Each row of a before or after table is a point. One or more steps were done to the points. Then noise was added and the rows were shuffled. The steps act on columns, c1 being the first. What was done? A step turns or swaps two columns, mirrors them in a line or flattens them onto one, adds a multiple of one to another, or multiplies or shifts one. Angles are multiples of 10 degrees, from the lower column toward the higher: turns from -170 to 170, lines from 10 to 170 but not 90. Use the fewest steps. Two steps may share a column if one is a turn and the other turns, adds or multiplies; they go together, in the order done. Otherwise the lowest column goes first.
(in the rows, 100 means zero)

Before (9 x 2)
80 55

151 107

162 94

104 112

161 72

64 77

88 97

67 79

150 141
After (9 x 2)
160 121

63 90

149 52

109 112

157 75

55 89

66 66

149 88

88 100
Steps: turn c1 and c2 by -20 degrees

Before (13 x 6)
118 100 64 86 107 121

84 99 92 98 96 84

101 113 85 119 136 70

100 67 110 117 69 80

86 124 105 121 108 103

89 116 98 98 93 95

74 101 72 97 79 100

125 137 110 104 122 98

123 101 119 75 76 76

78 138 103 67 111 99

147 115 95 111 54 80

143 82 55 81 93 114

82 113 71 86 95 108
After (13 x 6)
104 160 105 121 103 112

105 101 71 96 107 125

98 140 99 98 96 111

72 103 119 76 58 82

94 194 110 104 111 76

111 132 70 87 124 116

72 137 95 110 60 57

87 98 92 98 104 119

70 132 85 119 151 104

107 55 55 81 138 55

80 16 110 117 58 103

118 100 64 86 144 79

103 195 103 66 109 122
Steps: turn c1 and c6 by -100 degrees; multiply c2 by 2.5; add -1 times c3 to c5

Before (11 x 12)
66 133 137 141 64 85 65 80 92 135 128 132

44 122 138 93 113 127 124 160 76 90 132 125

122 147 89 139 178 83 112 82 131 151 127 43

95 71 146 73 96 92 80 153 86 106 145 144

24 61 101 65 150 130 82 118 38 52 133 61

44 80 59 64 103 110 102 145 47 43 127 138

64 21 86 106 166 179 115 88 49 77 142 109

129 136 134 154 105 72 121 72 79 132 84 61

67 104 116 116 118 68 127 81 116 155 83 84

112 132 121 117 143 130 87 33 114 123 58 75

78 114 125 159 108 76 70 134 107 117 75 109
After (11 x 12)
112 131 120 115 127 144 87 83 92 123 145 74

22 62 101 69 128 147 81 171 155 53 58 60

130 135 131 153 69 106 121 122 123 134 114 60

124 146 92 137 84 180 111 131 63 151 80 41

43 83 60 65 111 101 101 197 147 45 65 134

64 137 134 142 85 68 64 129 101 134 72 131

94 71 147 71 92 96 81 204 108 107 54 143

45 120 139 94 130 111 124 209 120 88 62 126

66 108 117 114 68 117 125 133 88 154 115 82

64 19 85 108 177 163 116 140 144 79 50 106

79 114 125 160 75 106 71 186 94 115 128 109
Steps: swap c5 and c6; shift c8 by 50; turn c9 and c11 by 170 degrees

Before (10 x 20)
107 127 95 105 84 77 97 105 87 118 108 79 74 84 119 83 103 98 100 104

39 110 96 87 86 75 100 115 103 108 107 82 82 88 111 77 97 72 108 105

112 88 100 97 131 77 98 137 106 118 84 93 78 103 113 76 84 97 81 107

111 91 109 101 143 96 104 106 105 100 98 111 95 96 86 89 87 108 92 67

91 90 115 104 107 77 86 86 100 101 102 81 104 103 100 78 74 106 73 106

99 97 112 101 99 75 115 89 108 98 85 108 104 95 120 112 77 79 98 106

114 87 78 97 83 78 102 77 100 111 108 97 108 103 117 78 85 73 154 96

91 98 113 92 105 98 93 77 83 121 95 100 89 100 102 77 95 114 88 98

82 85 78 107 88 107 91 95 106 99 100 85 103 103 107 101 195 115 81 91

112 119 114 87 95 81 136 87 94 108 67 80 109 103 93 142 83 118 96 99
After (10 x 20)
151 111 97 87 87 74 100 139 103 103 107 83 84 70 110 75 99 80 98 107

105 85 80 105 88 104 91 117 105 103 99 86 104 83 107 101 193 120 98 90

100 127 95 105 83 76 98 92 87 115 108 78 73 61 119 82 104 112 94 105

97 89 115 103 107 76 85 117 99 111 101 80 104 82 101 78 75 108 96 107

74 87 79 98 84 79 101 104 102 93 110 97 106 84 118 78 86 85 102 97

95 97 111 99 100 77 116 107 107 101 85 108 105 74 119 112 76 93 99 106

96 90 110 101 143 94 105 84 105 101 97 111 95 75 86 90 87 99 99 69

118 87 99 96 130 78 98 66 105 122 84 94 77 82 112 77 84 106 90 109

88 98 113 94 104 98 91 121 82 122 95 100 87 80 105 80 95 114 90 98

82 117 113 89 94 80 137 100 92 107 67 80 108 82 93 141 83 112 97 100
Steps: turn c1 and c8 by -130 degrees; flatten c10 and c19 onto the line at 160 degrees; shift c14 by -20; add 0.7 times c15 to c18
